Rows are points. Each copy is the shape, with its points in the same order, stretched, turned, moved and blurred by noise. Is it also mirrored, or only turned?

Shape:
[[-49 -11]
 [ 60  13]
 [-27 -21]
 [ -6  -2]
 [ -4 -28]
 [ 36 -13]]
Copy 1 (6 x 2):
[[-35 -22]
 [ 48  59]
 [-11 -19]
 [ -3   9]
 [ 13 -12]
 [ 39  23]]
Copy 1 is: only turned
Copy 2, 6 rows:
[[-42 -32]
 [ 50  36]
 [-13 -19]
 [  2  -6]
 [  8 -18]
 [ 42   9]]
Copy 2 is: only turned
Copy 3:
[[ -5 -30]
 [ 37  40]
 [ -8  -7]
 [  9   1]
 [ -6   3]
 [ 18  30]]
Copy 3 is: mirrored

Shape:
[[ 13   5]
 [ 17  -4]
 [-36 -20]
 [ -5 -19]
 [ 11   1]]
Copy 1:
[[  5  18]
 [ 17  14]
 [ -4 -43]
 [ 17 -15]
 [  6  11]]
Copy 1 is: only turned
Copy 2, 5 rows:
[[ 17   0]
 [ 21   9]
 [-34  26]
 [ -1  21]
 [ 17   5]]
Copy 2 is: mirrored
Copy 3, 5 rows:
[[ 15   9]
 [  5  21]
 [-39 -11]
 [-22  17]
 [  6  11]]
Copy 3 is: mirrored
Copy 4, 5 rows:
[[ 17   4]
 [ 15  12]
 [-60 -14]
 [-27   5]
 [  9   5]]
Copy 4 is: mirrored

Shape (6 x 3):
[[  6  28   7]
 [ 21 -11  -9]
 [  2   0   1]
 [-41  -5  -2]
 [  5  11 -17]
 [ 18   8  13]]
Copy 1:
[[ -1 -21 -27]
 [  5  -3   9]
 [ -9  -1  -1]
 [-38   6  13]
 [  0 -23  -3]
 [  2   0 -13]]
Copy 1 is: only turned
Copy 2 (6 x 3):
[[ 24  -1 -25]
 [ 10   3  17]
 [  6   4  -7]
 [-21  13 -15]
 [ 24  15  -4]
 [ 14  -9  -8]]
Copy 2 is: mirrored
Copy 3, 6 rows:
[[  1  29 -10]
 [-28 -12  -7]
 [  1   2  -2]
 [ 60  -2   7]
 [ -3   1 -26]
 [-15  16   1]]
Copy 3 is: mirrored
Copy 4, 6 rows:
[[ -7 -12  13]
 [ 15  11   2]
 [ -3   4  -1]
 [-23   0 -26]
 [  8  -7  -7]
 [  1   4  18]]
Copy 4 is: mirrored

Shape:
[[  9  44  27  -2]
 [ 25  11 -23 -37]
 [ -5 -23   4   1]
 [ -1  -4 -30  -4]
 [ 30 -10 -10 -31]
 [-16 -15 -27  19]
 [-14  31  36   4]
 [ 24  19  18   2]]
Copy 1, 8 rows:
[[-26   7  34 -31]
 [-21 -34  56  26]
 [ 18   2  11  18]
 [ -4 -42   8  12]
 [ -8 -12  51  46]
 [  4 -31 -18   7]
 [ -4  13  25 -43]
 [-24  12  32   7]]
Copy 1 is: mirrored
Copy 2:
[[-28  -1  60   6]
 [ -5  38  -7   0]
 [  6 -28   0 -11]
 [ 16   7 -21  13]
 [  6  24  -3 -25]
 [ 27 -15 -28  19]
 [-35 -32  57   7]
 [  3  10  46  -8]]
Copy 2 is: only turned
Copy 3 (8 x 4):
[[ 22  -9 -18 -38]
 [ 27  31  44   6]
 [-11  16  -3   2]
 [ 17   7  16  36]
 [  8  36  49  -3]
 [  6  -9  -9  46]
 [ 11  -7 -45 -34]
 [  6  -3   8 -29]]
Copy 3 is: mirrored
Copy 4 (8 x 4):
[[ 45  -9  20 -13]
 [ 16 -35  -3  56]
 [ -7  23  -7  -5]
 [-16  -9  12  21]
 [ 17  -7  -8  52]
 [-30  15  16 -13]
 [ 22   2   3 -47]
 [ 39   7  23   4]]
Copy 4 is: mirrored

Shape:
[[ 15 -18   5  -1   8  -8]
 [ -5  11   5  -1  17 -13]
 [-20   2   1   7  12  16]
 [  9  -6 -17   9 -38  13]
 [-18   2   2 -60   7  13]
 [ 16 -18  11  -1  16   4]
 [  2   2   2  -2  19 -12]
 [ -8   0 -18 -14  -6   2]
 [ 25   3  -3  -9  11  13]
 [-20   2  10   1 -38  -3]]
Copy 1 (10 x 6):
[[  6  -1 -19   6   1 -23]
 [-18   0  -9  -5  -6   8]
 [-29  -2  12  -7 -24   3]
 [ 28   9  19   4  -6  -4]
 [ 27 -25   9 -49 -13  15]
 [  0  -7 -22   6  -7 -27]
 [-16  -4 -13   0  -3  -1]
 [ 10   0  20 -21  -3   9]
 [  7 -17  -2   7  -5 -15]
 [ 23  20   2 -14 -23  14]]
Copy 1 is: mirrored
Copy 2, 10 rows:
[[  9   8  -8  -4  -6   8]
 [  7  -9  13  20  19  10]
 [  3  -7  24  -5  20  -2]
 [-26   9  -2   6   0 -25]
 [ -6  45  22  -6  21  28]
 [  3   4  -7 -17  -3  14]
 [ 15  -7   6  12  11  13]
 [  1  13   8  10  13  -7]
 [-17   5 -11  -2  20   6]
 [-29   6  27  12  -5  -1]]
Copy 2 is: only turned

Shape:
[[-42  18  20 -29 -24 -10]
 [ 12   1 -42   8 -25 -10]
 [ 25 -11   4  53  26 -55]
 [-55  14  20 -12 -15 -21]
 [ 17  11   6  17  25 -36]
 [ 31  13 -28 -15 -60  -6]
 [-22  13  22 -22   1  -8]
 [ 20  11   8  56  23 -12]
 [ 37 -31 -34 -12 -38   6]
 [ 33 -13  -8  58  15 -18]
 [ -5   4  35   7 -30 -16]
 [ 29   6 -43 -19 -31   3]]
Copy 1, 12 rows:
[[-41  22   9   8  11 -23]
 [ -5  -6   0 -13 -26   5]
 [ 25  24 -25  38 -35  21]
 [-50  18   0  31   9 -24]
 [ -9  38  -7  12  -2  24]
 [ 13 -13  46 -37 -26  -5]
 [-27  31  -5  11  20 -14]
 [ 12  21 -16  42   2  39]
 [ 35 -20  12 -29 -24 -14]
 [ 37   1 -15  33 -19  29]
 [  0  13  17  30  -1 -18]
 [  5   0  14 -45 -19   3]]
Copy 1 is: only turned
Copy 2 (12 x 6):
[[-23  14 -53   5 -11   7]
 [-18 -21   0 -30  23 -17]
 [ 37 -18  15 -22 -35 -16]
 [-20  25 -53  -1 -18  -9]
 [ 30 -31  -5   1 -24   0]
 [-24 -33 -20 -39  20  10]
 [ -4  -5 -29  16 -12  14]
 [ 46 -19   4  -8   0  -9]
 [-33 -23  40 -24  24  15]
 [ 33 -19  32 -22   3  -9]
 [  2   9 -29 -15 -16  20]
 [-24 -42   3 -20  31   4]]
Copy 2 is: mirrored

Shape, 14 rows:
[[-10  11  31 -23  -8  14  -6  12]
 [ 12  13  31   9  -2  17  10  10]
 [ -9  -2 -19  -1  15   3  -8  -4]
 [-14  -2 -28 -38  47  -9 -15   7]
 [  0  -3   7  25  21 -15   2 -16]
 [ -7  21 -19  23  10  -4   1  38]
 [ 30  -7   7  15  20  14  15 -22]
 [ 25  -3   0   5   7  -5   2   1]
 [-13   4  22 -12  10 -16   1 -19]
 [-34   3  18 -11  -7   9  22  13]
 [ -6  -5  17  -5   2  23 -14   3]
 [-19 -12  -8  -6  21 -11   6   1]
 [ -1 -20  19  -4  15 -14   5   2]
 [ 29  31 -12  20 -45  -5 -31  -8]]
Copy 1, 14 rows:
[[  8   2 -24  19 -20 -24  35 -11]
 [ 40  -2 -30 -14 -12 -31  13  -9]
 [ -9  10  16  10   7   8  -2   4]
 [-36  45  30  48  -4  27  16  21]
 [ 23   6  -1 -16  26  18  -1  14]
 [ 12  -8 -27  23  12  -6 -23  15]
 [ 31  13   8 -42   0 -13  -2  -2]
 [ 14  16  -3 -22 -15   9  -5  -2]
 [  1  17 -12  -1  12   5  33   7]
 [  5 -12 -19  20   7 -31  31  24]
 [ 22  -7   2  11  -6 -17  21 -11]
 [-12  11  11  13  13   6  14  31]
 [ 14   8   4  -3 -12  20  26  30]
 [ -5  -4 -36 -37   7   3 -37 -60]]
Copy 1 is: mirrored
Copy 2 (14 x 8):
[[  8  15 -27  30  -3   7 -10 -28]
 [  5  -8 -29  20  41  -6 -22  -4]
 [ -8  -7  -4  -4  -3  12  18   2]
 [-15  19  -5 -26 -22  26  49 -34]
 [-19 -39  -1 -13  22  -9 -11  -6]
 [ 41 -10 -19 -17   7 -10  12  19]
 [-30 -22  -8   2  59  -3  -9   3]
 [ -3 -11   9  -3  24  -7  -2 -12]
 [-19  -4 -10   2 -14  -2 -18 -38]
 [ -2  24 -37  17 -17 -13   1  -1]
 [ -6 -10 -23  23  13   6   9 -16]
 [-15   2  -2 -14 -21  -6  21  -8]
 [-14  -4   6   2   3 -22   8 -24]
 [ 36 -39  12  17   8  19 -42  -2]]
Copy 2 is: mirrored
